Each row is a point. To make a cloud, some directions were put in groups of two or more. Within a group, all points are equally far from the middle, so they leave a hole (a ring in 2 directions, a hollow ball in 3). The other directions are filled evenly. Then the cloud was stretched, turned, moved and blurred a little. How many holes are there, and how many directions does each take, smallest first?
In the rows, 128 means zero.

Cloud (21 x 3):
[[155 154 184]
 [190 158  94]
 [ 95 144 162]
 [ 79 106 104]
 [174  47 142]
 [193 145 112]
 [ 84  93 131]
 [ 84 105 176]
 [138  48 124]
 [ 92 152 147]
 [171  44 143]
 [179 132 210]
 [154 181 129]
 [186  54 149]
 [ 72 136  78]
 [173 173 120]
 [202 112 168]
 [193  95 109]
 [174 149 174]
 [106  77  89]
 [178 112  51]]
Holes: 1 (2)

Cloud:
[[135 187 134 168]
 [ 88  87 153 178]
 [172 157 143 193]
 [154 185 147 153]
 [ 98 148 137  66]
 [152 136  45 110]
 [152 154  95 198]
 [177 120 163 197]
 [159 184 149 138]
 [ 74  67  69 118]
 [128 186 126 173]
 [ 78 148 160 120]
 [198 144 160 130]
 [168 101  97 204]
 [ 58 130 117 164]
 [102  62 116 186]
 [142  88 184 174]
 [173 116 155 204]
 [186 154 121  89]
 [133  50 120  77]
 [ 75  73  67  99]
 [174 114  53 144]
 [ 76  77  66  92]
 [ 87  60  75  92]
 [127  43  87 158]
 [186 106  61 122]
 [ 75 144  62 152]
 [127  76 150 199]]
Holes: 2 (2, 2)

Cloud, 79 rows:
[[101 103  63 126  91 124  54 122]
 [108  82 166 127 161 208  51  95]
 [100 174  90 216 192 116 124 149]
 [ 87  86  56 153 177 162 139 110]
 [ 86  94 174 152 189  81 125  82]
 [161 186 148 126  59 153 157 107]
 [168 121 130 153  93 205 158 181]
 [109 114 102 210 150 213 140 183]
 [175 190 107 141 113 145  74 156]
 [ 82  92 121 170  83  55 119  92]
 [143  90 152 185  90 156 101 195]
 [155 190  95 174  62 125 160  77]
 [126  62 191 151 169 126 166 119]
 [ 96 124 157 184  89  42 131  81]
 [ 94  75 108 144  51 153 133  42]
 [ 74 133 176 138  76 116  69  70]
 [107 162 191 141 145  52 119  82]
 [134 204 107 140 189 185  84 143]
 [108 175  85  61 108 146 138 164]
 [ 39 117 139 116 106  55 142 112]
 [119 177 162 111 194 216 137 152]
 [131 113 208 142 172 209  47 137]
 [ 53  82  98 160 196 112 102 133]
 [138 100 138 232 188 142  99 117]
 [ 62 115  57 151  78  91 161 108]
 [159 158  81 190 172 149 162 100]
 [151 143  82 176 187 162 147 164]
 [182 170 103 128 162 143 172 121]
 [138 145  69 204 175 177 159 100]
 [131 143 223 143 165 200 110 150]
 [ 81  34 100 157 151 179 121 131]
 [ 49 134 122 193 202 177 137 137]
 [120 154 157 216 205 120  98 125]
 [ 30  80  96 206 125 183 112 144]
 [156 103 148 184 139 201  81  55]
 [109 156 183 173  96  81 117 141]
 [103  76  89 107 151  83 172  85]
 [137 171 118 194 119  58 168 108]
 [116 126 171 206 111 164 122 185]
 [127 182  76 174  70 183 110 132]
 [119  58 156 133 194 117 104 170]
 [116 100  92  44 167 156 134 150]
 [ 86 149  44 147 102  92 181 105]
 [108 202 144 185  91 197  75 131]
 [ 74  70  87 137 193 120  71 190]
 [ 76 157 109  99  58 166 176  77]
 [142  74 183 151 173 119 177 115]
 [ 46 182 120 110 143 123  91 203]
 [ 82 132 169 133 134  88  30 159]
 [ 44  54 103 177 132 184 117 159]
 [ 56  64 140 183  84 119  96 122]
 [ 94 163 175 119 181 230 131 181]
 [ 85 181 149 117 214 152 140 186]
 [104  84  67 171 147  90  89  75]
 [ 93  80 139 138  93 205  64  81]
 [ 46 102 163 104 101 192  65 144]
 [ 78 187 152 115 201 124 185 137]
 [ 99  79  69 112  78 143  61 181]
 [ 46 140 145  63 136 104  85 177]
 [183 173 141 126 165 145 127  92]
 [172 142 161 133  72 193 150 123]
 [146 144 115 182  78 190 196  83]
 [ 85 109 168 109 138  41 130 125]
 [152  93 122 144 151  76 146  90]
 [ 92  70 144 136 188  89 114 133]
 [ 77  92  68 122  65 118 145 134]
 [137  95 132 184  80 119  75 183]
 [ 45 133 167  99  79  97 117  75]
 [ 33 142 117 174 107 160 114 194]
 [ 45 169 103 144 193 122  88 185]
 [163 172 133 159  51 147 162  73]
 [136 197 151  91 198 181 124 171]
 [ 46 144  69 169 132 107  96 191]
 [ 97 116 180 161 189 156  59  51]
 [109 100 100 104 127 217 201 127]
 [ 96 130  58 188  77 203 123 145]
 [ 80  35 182 134 134 153 127 162]
 [ 71 149  96  95 158 142  50 123]
 [119 118  93 143 107 224 177 145]]
Holes: 3 (2, 2, 2)

Cloud (91 x 9):
[[134 184 132 167  96 145 128  72 150]
 [146  81  51 139 120 167 169 163 182]
 [127 110  99  87  20 125 103 179 140]
 [161 135  79 172 125 110 129  82 179]
 [143 114  65 132 164 102 147 125 135]
 [137  98  66  52 144 171 143 112 106]
 [102 136  58  96 152 115  83 133 235]
 [113  44 107 109 126 195 131 176 169]
 [184 109  44 145  76 129 209 150 197]
 [119 124 172  92 129 216 117  78 124]
 [135 176 148 153 110  67 153 170 188]
 [123 213 109 113 152 103 145 111 165]
 [113 158  98 107  19 148  95 183 117]
 [ 55  61 117 133  76 152 155  75 173]
 [ 74 156 174 124  77 169 153  95  61]
 [141 173 138 168 110  84 156 198 209]
 [ 91 130  77  88  90 115 154 209 151]
 [167 106 116 183  98 124  45 160 149]
 [125  91 158 152 174 177 138  77 101]
 [128 148  32 159  84 188 152  69 112]
 [ 92 178 144 153  46 152 133 124 139]
 [ 47 153  66 113 148 199 195  69 118]
 [162 171 113 104  84 188  70 207 122]
 [ 99  85 139 118  99 120 161 208 157]
 [165 140 120 122  71 180 132  82  71]
 [112 160  83 169 171 139 101 162 129]
 [168 118 130 134  35 190 151 113 109]
 [ 98 112  64 124  97  73 164 104 195]
 [121 147   7  55  97 112 115 179 127]
 [185 168  72  72  94 192 172 160 108]
 [ 91 140  63 159  74  96  71 135 175]
 [134 210 126  69 100 152 145 131 110]
 [105 121 115  70  58 166  92 109 193]
 [176  73  89 137 144 183  91 115 140]
 [157 104  33  39  78 153 134 165 127]
 [151  95 123  79 130 208  90 112 162]
 [147 112  53  73 108 170 189 131 154]
 [125  59 111 107 131 100 154  76 186]
 [106  66  83 157  90 114 108 149 187]
 [113 153 116 162 129  83 195  88 143]
 [123 127 161  85  67 158 125 111 136]
 [156  99  64 143  49  98 165 149  69]
 [136 113 157  75 104  82 170 161  84]
 [162 215 116  49 144 118 163 185 134]
 [ 95 187 111 124  63 104 165 161 173]
 [ 79 171  56  99 106 158  59 193 127]
 [108  63  38 133  79 140 122  83 203]
 [117 160 157  95  89 102 118 161 125]
 [131 128  98  39 170 161 102 197 176]
 [177 100 127  52  96 125 106 183 139]
 [ 52 129 102 113  70 128  95 124 136]
 [151 180 123 156 123  66 104 154 215]
 [162 124 161 143 135 197  90 136 113]
 [ 43 138 131 145 170 151  90 178 160]
 [157 207  99 112 171 106 106 198 157]
 [152 132 117  82  65 194 131  78  84]
 [179 176  74 130 171 112  97 172 206]
 [187 143  56  49 124 150 147 115 131]
 [200 117 153  95  64 137 124 166 183]
 [156 140  40  39 132 139 170 176 123]
 [118 110 132 183 140 169 152 184  70]
 [180 127  70 120 158 137 190 159 157]
 [178 154 123 133 160 223 144 176 111]
 [167  84 106 119 150 184 153 105 175]
 [126 195  79  51  95 169 148  66 118]
 [164 142  79  44 131 201  98 183 118]
 [202 119  78 128  96 170 131 110 118]
 [ 83 120 104  77  67 179 119 183 137]
 [108 195 117 147 145 111 211  92 133]
 [140 123 202 100 108 183 160 153 171]
 [106 177  83  36  21 119 167  87 139]
 [158 126 129  76 102 205 126 146  65]
 [214 100  90 116 124 148 179 145 162]
 [152 114  64 129 179 117 143 180 201]
 [126 163  80 130 191 191 152 120 113]
 [120 155  83 101  45 224 106 140 186]
 [111 171 181 143 149 207 186  60  62]
 [100  67  97  98  55 179 139 186 147]
 [157 120 170  77 154 134 103 209  66]
 [145 122 193  96  79  93 169 186 197]
 [150  85 133  76 133 163 178  85 127]
 [165 197  73 112 160 149  95 148 139]
 [145  54 111 142 136 177  89  71 170]
 [ 76 105 147 188  52 156 122 153 170]
 [117 132 199  98  95 129 178 128 105]
 [179  96  38  51  47 127 208 134 104]
 [160 106 149 135 108  88 147 119 109]
 [160 133 144 120  64  70  93 186 170]
 [108 120  54  48  89 111 180 125 149]
 [142 152 110 161 107  72  50 109 156]
 [172 133  64  13  58 108 143 174 127]]
Holes: 1 (4)
